Each row is a point. To make a cloud, some directions were put in groups of two or more. Within a group, all points are equally far from the middle, so they leave a hole (a ring in 2 directions, a hollow ball in 3). The other directions are filled evenly. Then the cloud was stretched, turned, moved and blurred a little. Count the holes, and give their numbers of directions, smallest first.

Cloud (22 x 3):
[[-23 -33  29]
 [-69 -25 -18]
 [-46  35  -6]
 [-55  39 -24]
 [-21 -56 -21]
 [ 10 -52  17]
 [ 28 -18 -51]
 [ -5  52 -58]
 [-46  48 -37]
 [-67  24 -17]
 [-48 -41 -33]
 [-25  -1 -70]
 [ 19  51 -31]
 [-45 -45  11]
 [ 35  31  -2]
 [ -1 -45  27]
 [-33 -55  -4]
 [ -5 -11 -67]
 [ 46   5 -45]
 [ 20  12 -67]
 [-18  32  11]
 [-58 -29 -42]]
Holes: 1 (3)

Cloud, 29 rows:
[[-50   4 -34  57]
 [ 40  26 -24   7]
 [-11  27  23   1]
 [-51 -46   7 -13]
 [ 47  64 -26 -34]
 [-57 -33 -24  43]
 [-77 -10  25 -28]
 [-44  49  52  16]
 [ 21  38  64 -19]
 [-14 -27 -62  14]
 [-62 -24 -15  24]
 [  1  10 -55  53]
 [-69 -29 -27 -15]
 [  7 -17 -17 -50]
 [-48  22  31  61]
 [-71 -49 -22  29]
 [ 40  50 -14   5]
 [-36 -44  46   6]
 [-48  71 -36  -9]
 [-56  34   1  30]
 [-26 -14  11 -30]
 [-36 -42 -49  20]
 [-40   0 -19 -32]
 [-36 -53 -68 -10]
 [ -8 -46  -1   8]
 [-36 -19  17  85]
 [  3 -62 -24 -26]
 [-23  16 -47  58]
 [ -3 -59 -31 -20]]
Holes: 0

Cloud, 86 rows:
[[  37   -9   46   11  -59   -1  -23  -78]
 [  -2 -107    1  -38   46    3  -15    1]
 [  37   39   31  -62   47  -25   54  -13]
 [ -17  -72    1   35   -7   -3   68  -78]
 [ -37    9   26   -5   25   21   83  -31]
 [   8    4   29    3  -51  -23    1    0]
 [   0   -7   23   47  -64  -10   14   -6]
 [ -15   17  -16   15   63    8  -27  -75]
 [  87   22   59   -4   20    1  -11   31]
 [   6  -11   59   -9  -81   12   17  -46]
 [ -58   -8   49   18  -67    1  -21  -15]
 [  82   -7   48  -14  -33  -42   -5  -56]
 [  34  -29   12    9  -73   34    1  -57]
 [ -31   18  -57   -7   52  -24   23   29]
 [ -21  -31    8   38  -10   60  -41   21]
 [ -12  -16   27  -19  -30   74   -9  -60]
 [  16   -1   49  -26  -63   10   -6  -24]
 [  24   28  -47   -1   19  -50  -13   -3]
 [  75 -104   59  -28    1  -66   10  -19]
 [  19  -16   31  -54  -19  -39  -37   10]
 [   2   69   12   -3    5   32  -12  -44]
 [  -3   21   71  -25  -12  -59   30  -34]
 [ -16  -63   19   47  -29   16   14  -72]
 [  35   27  -44   14   13  -15  -50    0]
 [   4   15    1  -71   19  -18   78  -45]
 [   9  -53   -5   29    8  -67  -53   15]
 [  32   48   22  -47    3    1  -23  -62]
 [  51   10  -11  106  -20  -35  -79    8]
 [  28  -14   29   85  -21    0  -24   -7]
 [  17    5  -66   21   13  -52  -43  -31]
 [ -22   21  -14   73  -69    5   11    6]
 [  45  -29   24   12  -66   19  -35   24]
 [  21  -10   -8   45   48  -87  -22   28]
 [  31  -45  -12   -2  -30   14  -70    0]
 [  77   -6   -3   -7   40   -3   -4  -14]
 [  34   -1   54   46    2  -13   24    5]
 [ -41    5  -25   45   10   63   25  -48]
 [ -35   45   -9   57    4   64   -3  -37]
 [  54   21   16    7  -39    2  -14   14]
 [ -20  -43   -6  -59   49   13   14  -70]
 [  33   15   27   51  -22  -44 -103   -2]
 [  -3  -95   41  -49   25   25   -8  -37]
 [ -29  -76  -10   13   -3  -56  -19    3]
 [ -14   -6   18  -12   69  -46   10  -25]
 [  29  -10   -9   75  -60    1   -5  -28]
 [ 102  -62   36  -34   -3  -80  -31  -27]
 [   2   69   13   41  -22  -58   -4   18]
 [   1    3   -9   -7    0  -62   65  -62]
 [  32  -41   54  -35  -22  -43   50  -77]
 [  13  -38   53  -17   36  -65  -12   -6]
 [ -25  -42   68    1  -27  -20   25  -18]
 [  23  -26    4  -39    1   26   49  -51]
 [ -19   -9   14    5   14   35  -55    7]
 [  22   69   15  -11  -14  -15   -7    9]
 [  35   -5   67   -6  -34  -54   -4    4]
 [  41  -11  -16   39   26   19    5   18]
 [   9  -49   21   45  -36  -29  -41    9]
 [  -7   -2   34   36   21    6  -12   -5]
 [ -18   22   45  -11  -50  -22  -45   22]
 [  20 -120   47  -21   14   -8    6  -55]
 [  26   38  -34   34   23   30  -36  -36]
 [  32   30  -57   58   -6  -12 -103   29]
 [  33  -55  -13   22  -52   -9  -15    3]
 [  40   47    0   28  -37  -17    9  -59]
 [ -84   11  -27    8   26   41  -24  -23]
 [  47  -60   27  -23  -29  -45  -36  -30]
 [   0  -35   56   23  -69    4   71  -42]
 [  39  -78   78   -2   -7  -20  -12   -5]
 [ -22   32  -15   25   70  -19    8  -46]
 [   5  -65   49  -32  -62   -8   50  -61]
 [  12  -46   -9  -44  -12  -25  -11  -16]
 [  21   -3   -4   -6  -39   29   26  -50]
 [  80 -114   67   21  -22   15   26  -24]
 [ -22  -17  -21   43  -22   91   10  -62]
 [ -31   78  -23   -1    2  -38  -41  -14]
 [ -54  -32   -4   33   14   52  -33  -31]
 [  38  -19   -9   21    3  -80  -15   10]
 [  24  -58   33  -24  -46  -24   12  -49]
 [ -18   36  -21   11  -27  -18   16  -26]
 [  -9    1   -4    8  -45   58   50  -28]
 [  38   11  -28   14    4  -65  -48  -11]
 [ -34  -53   -4   57    7   18   12  -37]
 [ -20  -65   -9   -2  -12  -56   40  -11]
 [   6  -18   48  -42  -63   -3   86  -39]
 [   1   47    4  -27    0   -7  -53  -24]
 [  23  -66   14   12   17  -73   32   15]]
Holes: 1 (2)

Cloud (96 x 9):
[[   8   17  -22  -49  -25   53    1   40  -43]
 [ -70  -55   60  -24  -13  -32  -12   41  -38]
 [ -50  -50   74  -19    6   16  -45  -24    1]
 [ -31   -1  -58   12   28    6  -22   17   30]
 [  -9  -33   30  -49  -43   -1   38  -10  -90]
 [ -38   36   38  -51   15   -9  -42  -76  -63]
 [  11  -26  -47  -24   31   16   80  -39   -7]
 [  -5   -3  -54  -55   -3  -10  -25  -21  -12]
 [ -43  -32   20  -10  -57   42  -21  -42  -14]
 [ -32  -44   -6   -5   -5  -13  -44   11   58]
 [  -7    6  -43  -87  -10  -33  -11   48   21]
 [ -17  -54  -29   67  -15  -68   10   15    1]
 [ -38  -53   42   48   12  -75   -1  -39  -66]
 [   6   30  -56  -25   14   52  -43   11    1]
 [ -11  -44   12   43  -14  -51   34   52  -41]
 [ -23  -48  -38   51   17  -23   44   27   37]
 [ -24  -16   66  -35   16  -22  -67  -19  -47]
 [  13  -70   15   10  -36   24   62   49   33]
 [ -22   31   35    6   18   -1  -26  -53   31]
 [ -24   14   12    2    0  -70  -64   19   39]
 [ -26  -16   70  -39   27  -15  -35  -43   -1]
 [ -21  -23    2   25   36   43  -50   41   -9]
 [  45  -29   33  -18  -18  -41   -9  -32   40]
 [ -12   19  -57   -9   23   -1   35  -25  -73]
 [   5  -34   31   10   27   16  -16   50   50]
 [ -31   14   50   15   -3   54   18  -64  -58]
 [   4   -2  -32   89   53  -36   11  -17   10]
 [   1   40  -37 -107   -7    1   36   24    4]
 [ -20  -13   54  -43   55    4   -7  -20  -12]
 [ -15  -17  -26   -6   38   45   48   65   -3]
 [  10   19  -51   61   49  -35   35  -13   -2]
 [ -26  -25   -4   21   38  -22  -26  -76  -58]
 [ -54    1  -43   20    6    3  -17   46   37]
 [   1   22    1    0  -46   -9   59   27  -32]
 [ -27  -23   33  -41  -20  -55   12  -64  -72]
 [  -2   16  -46  -32  -59  -30   47   -4  -21]
 [ -40  -44   45    8    2   31  -76  -60  -35]
 [  49  -20  -25  -40  -59   22   48  -25   37]
 [  32   29  -22  -20   42   59   62    0  -15]
 [  -9  -30  -41  -20    8   36   98   18   10]
 [ -57   28   44  -16  -43   16   34  -14  -55]
 [ -25  -27   -4  -98  -13   34   35   48  -41]
 [  57  -36  -42  -22   29   76   10   23   59]
 [ -76  -38   49   56   32  -19    2   22  -54]
 [  35  -12  -57  -61   -5  -52  -15   46    9]
 [ -17  -56    8  -31   12   46   42   67  -23]
 [  34    6  -63   17   19  -36   54  -20   27]
 [   9  -18   -3  -16  -10  -95  -42   17   17]
 [ -38  -19  -24    3  -70  -19   24   23  -71]
 [   6   -2   13    8   32   14  -16   26  -42]
 [   6  -48    7   -8   14    9  -34   79   51]
 [ -37  -41   10  -24   53   11  -31  -20   -5]
 [ -11  -57   18   60   36  -34   -4   -3  -55]
 [ -19   24   22  -51  -43  -38  -48  -68  -25]
 [ -23   15  -53   13   24   11   -5   79   19]
 [  -4  -65  -21   20   43   -4   18   83   34]
 [ -17  -18   46  -38   38  -39    8  -37  -73]
 [  22   19  -35  -56   12   -3  -63  -37   28]
 [  26  -59   20  -42   25  -31   13   -3  -64]
 [   1   -3  -28  -35  -67   11   73    6  -44]
 [ -48    0   37    5  -17  -61   11   53  -13]
 [ -51   25  -36  -53  -36   28   11   51  -36]
 [  32  -44   -2    5    3    5    1   30  -33]
 [ -51  -16   23   -3  -76   30    9   -6   -7]
 [ -30   14  -42  -40  -51   13   59   42  -42]
 [ -11  -63    6   -2    6  -46   94  -14  -30]
 [ -18  -23  -13    2  -37  -50   -4  -54  -67]
 [  -4   13   39  -64   14   34    0  -81    4]
 [ -63   -9   16   27   11  -23   -6  -33   22]
 [  -9   33   -3   12   40  -79  -18  -39  -58]
 [ -17   14  -24    2  -42   -6   60   67   -2]
 [  25  -16  -60   -1   38  -24   84   27  -35]
 [  25  -54  -23  -72  -39   -7  -26   33   59]
 [ -45  -91   14   63  -12  -13  -13   36   -2]
 [ -10  -62    5  -93  -36   -7  -12   11  -38]
 [  28  -56   27  -14  -40   61   69   -8   21]
 [ -29   26   11   42  -22  -20   65   -7  -62]
 [ -13   15   47  -62  -15   10  -34   20   20]
 [ -35  -28   72  -35  -34   30  -32  -24  -62]
 [ -47  -11   50  -28  -37  -43  -68   51  -10]
 [ -37  -56   17    2   -9   -6  -23   94   29]
 [ -47   31  -22   -4  -58   44   38   25  -37]
 [ -10  -38    5   31   17   15  -64  -70   -2]
 [   7   -1  -31  -94  -39   -6   65   27  -67]
 [  48  -20    9    2  -14   57    4   -8   41]
 [ -41  -26   -5   60   42   -9  -45   53   51]
 [ -35  -40   45  -41   43  -30    0  -34  -36]
 [  30    5  -34  -57    9   26   83   -9  -76]
 [ -19  -54   63   20   23  -23   43    5  -29]
 [  45    0  -64  -57   40   22  -22   -2   39]
 [ -26  -37  -51  -37   -3  -24   37   54    7]
 [ -53   -7   31  -13   -9  -43   19   23 -104]
 [  11  -72  -16  -55   -4   -3  -11   89   16]
 [ -24  -22   22   26   72  -12  -22   24   17]
 [ -28   19  -35  -75  -23   22   37    7  -70]
 [ -33  -22   -6  -76  -24    4  -25   19   31]]
Holes: 1 (8)
